Each point is reached from the start by the listed moves, each made once or not at all, plus a little noise. Say if it took an odd or an even number of moves. Then give how often each move was made.

Moves:
(1): [62 30]
(2): [-22  56]
Start: [-3 18]
Points:
[-2 18] => even (0, 0)
[58 47] => odd (1, 0)
[-20  75] => odd (0, 1)

Moves:
(1): [ 64  14 -17   4 -26 -12  -8]
(2): [ 3 46  8 14 -9 11  5]
(3): [ 10   3  72  -7   8 -26   5]
(4): [ 20 -18   0  55  27 -15  -4]
(5): [  3  27  -7 -12  59  11 -26]
(6): [ 14 -20  14   4   1  56   9]
Start: [ -8   0 -15  -8 -54  14  14]
Points:
[ 65  21  40 -19 -72 -19  13] => even (1, 0, 1, 0, 0, 0)
[  3  50  66  -3 -55  -5  19] => even (0, 1, 1, 0, 0, 0)
[ 95   5 -30  42   7  55 -17] => even (1, 0, 0, 1, 1, 1)
[-13   4 -15  -5 -58   6  11] => even (0, 0, 0, 0, 0, 0)
[ 14  84  55 -15   5   9   5] => odd (0, 1, 1, 0, 1, 0)

Moves:
(1): [ 41  -7   2   8  -3   6  -7  -9   6   0 -13   9   8]
(2): [ -2  31   3   4  13  -7  16  -3  13   1 -13   7  -1]
(3): [ -1   3  29  -6   0  -7  -2  11   0  -5   8  11 -15]
(4): [-9 -2  6 37 -3 17 -1  2 14 -2 17 -9 -6]
(5): [  5 -19   5   3  34 -13  19  20   8  -4 -17   1  10]
(6): [-13   3  -8 -19   3  36  -8   7  12   3  -1   4   7]
(7): [  0   0   4   3 -25   5  28  -7   2  12  -8  10  10]
(8): [  9   4 -10   0 -17  -4   2  35   0 -34   1 -11  12]
(9): [ -4 -14 -23 -15 -11 -20  -5  -8  53   4  19  -1 -25]
(10): [  8  14   1   6 -11  -2  -6  20   4  52 -10 -15   3]
(11): [19 21 -6  0 27  2 17  6 -8 -2 38  9 -2]
Start: [ -3   7  -1  11   2   4 -12   1  -3  -7  16   7   3]
Points:
[48 46 37 35 63 36  8 53 46 35 27 22  6] => even (1, 1, 1, 1, 1, 1, 0, 0, 0, 1, 1)
[  7   0  34  10  29 -17  -1  48   7  35   0   6  -2] => odd (0, 0, 1, 0, 1, 0, 0, 0, 0, 1, 0)
[ -8  -9   3  20 -28  21  15  78  95  22  25  -1  -5] => even (0, 0, 1, 1, 1, 1, 1, 1, 1, 1, 0)
[ 8 21  3 48  7 29 39  2  8  3 62 17  2] => odd (0, 0, 0, 1, 0, 0, 1, 0, 0, 0, 1)

Moves:
(1): [ 16  16  -6  -4   2   6   8  13  -4  -8  14  13  -7 -18  11  10  -5 -10
 -17  11]
(2): [-18  11   6  17   0   7   9   8  -8  -2  -1   4   7 -10   7  12  11  -1
  -3   7]
(3): [ 16 -11  14  14   0   0   0   9  -2  13  -4   4  13  -1 -27  13 -10   8
   2  -1]
(4): [ 24   9 -15  17 -14  -6  22 -11 -18   9  14  -1   3  13   2   2 -13   6
 -13 -19]
(5): [ -5   5   1   0  18   1  -6  -5   9  10   5   6  -8   4 -10  11  -2  -1
  -3 -11]
(6): [ -7  28 -20  -3 -10  12 -16   4 -29  13  -8   0   6   2   3  16  16  10
  20  27]
(7): [ -7 -13   1  -1   4  -1  28   8  -4   3  19   2  -9   6   0   4   5   2
 -10  11]
(8): [ -6 -16  -6  12  15   1  13  10 -19   1 -10  -4   7  -7   7  -4  22  17
  -2 -16]
(9): [ -4   4  -2  -3  -7   0   1   7   3 -10   1   9  -5  18  -6  -4  16  -2
 -20  -2]
(10): [-23   1   5   0  -5 -14 -10  19   3  15  11   1  22 -18 -19 -16  13   6
  11   3]
(11): [ -1  -2  19   4  -8  -3  -6   5 -20 -10  10  23  13 -15  18   1 -12   5
   2 -11]
(12): [  2 -15 -32   8  10  10   0   3  15  12   5  17  -7  -8  10   8   4  -1
  -6  13]
(13): [-14 -11  -7  -1  -2 -26  13 -15 -15  -3   5  -5   5  15 -19   8   5   5
 -15   0]
(14): [ -5   0 -19   7  13   4   7   8 -14   2  -5  -6   7  23  -3 -14 -10   4
 -11  17]
(15): [ 3 -5  6 -3  5  1  2  3  8 12 -4 -8 19  5  6  8 11 -2  7 -1]
(16): [ -9 -11  15  21  15 -25  -6  12   7   7  -6  13 -14   6  10  12   7  14
   0 -15]
(17): [ 3  0  8  8  6 -4 -5 -9 -9 13 -1  6 -2  3 -3 -9  8 -3 -4  6]
(18): [-16 -19  10   0   3 -11 -23  -9   5 -15  17 -16  -8  -5  -1  -7  -9  30
 -23  24]
Start: [-31 -11   8 -22 -10 -12  10  16  10  11  -7   0   8 -12 -22  -3  -6   4
  14  -3]
Points:
[-24 -45 -69  27  10 -17  79  34 -70  72   4  -1  52  35 -44  39  24  55
 -14  29] => odd (0, 0, 1, 1, 0, 1, 1, 1, 0, 0, 0, 1, 1, 1, 1, 0, 0, 0)
[-90 -48 -33  53  38 -48  47  36 -74  51  34  27  28  17   6  54  28  95
 -43  24] => odd (0, 1, 0, 1, 1, 1, 1, 1, 0, 0, 1, 1, 1, 1, 1, 1, 0, 1)
[-59  10 -40   0  17  -6  41  22 -37  50  30  44  -8 -17 -23  58  36   6
 -22  63] => even (1, 1, 0, 0, 1, 1, 1, 0, 0, 0, 0, 1, 1, 0, 0, 0, 1, 0)
[-67 -39  55  15   8 -80  -5  40 -10  44  14  43  39 -21 -70  26  -5  45
  12 -38] => even (0, 0, 1, 0, 1, 0, 0, 0, 0, 1, 1, 0, 1, 0, 0, 1, 0, 0)
[-22 -27  19  25  15 -38   9  32 -27  49  39  11  27 -42 -62  -3  -1  60
 -36  -5] => even (1, 0, 1, 1, 1, 0, 0, 1, 0, 1, 0, 0, 0, 0, 0, 0, 1, 1)
[-44 -19 -42  32   1 -37  21  77 -29  51  52  36  10   7 -43  21   9  72
 -52  67] => odd (1, 0, 1, 1, 0, 1, 1, 0, 1, 1, 0, 1, 0, 1, 0, 1, 0, 1)
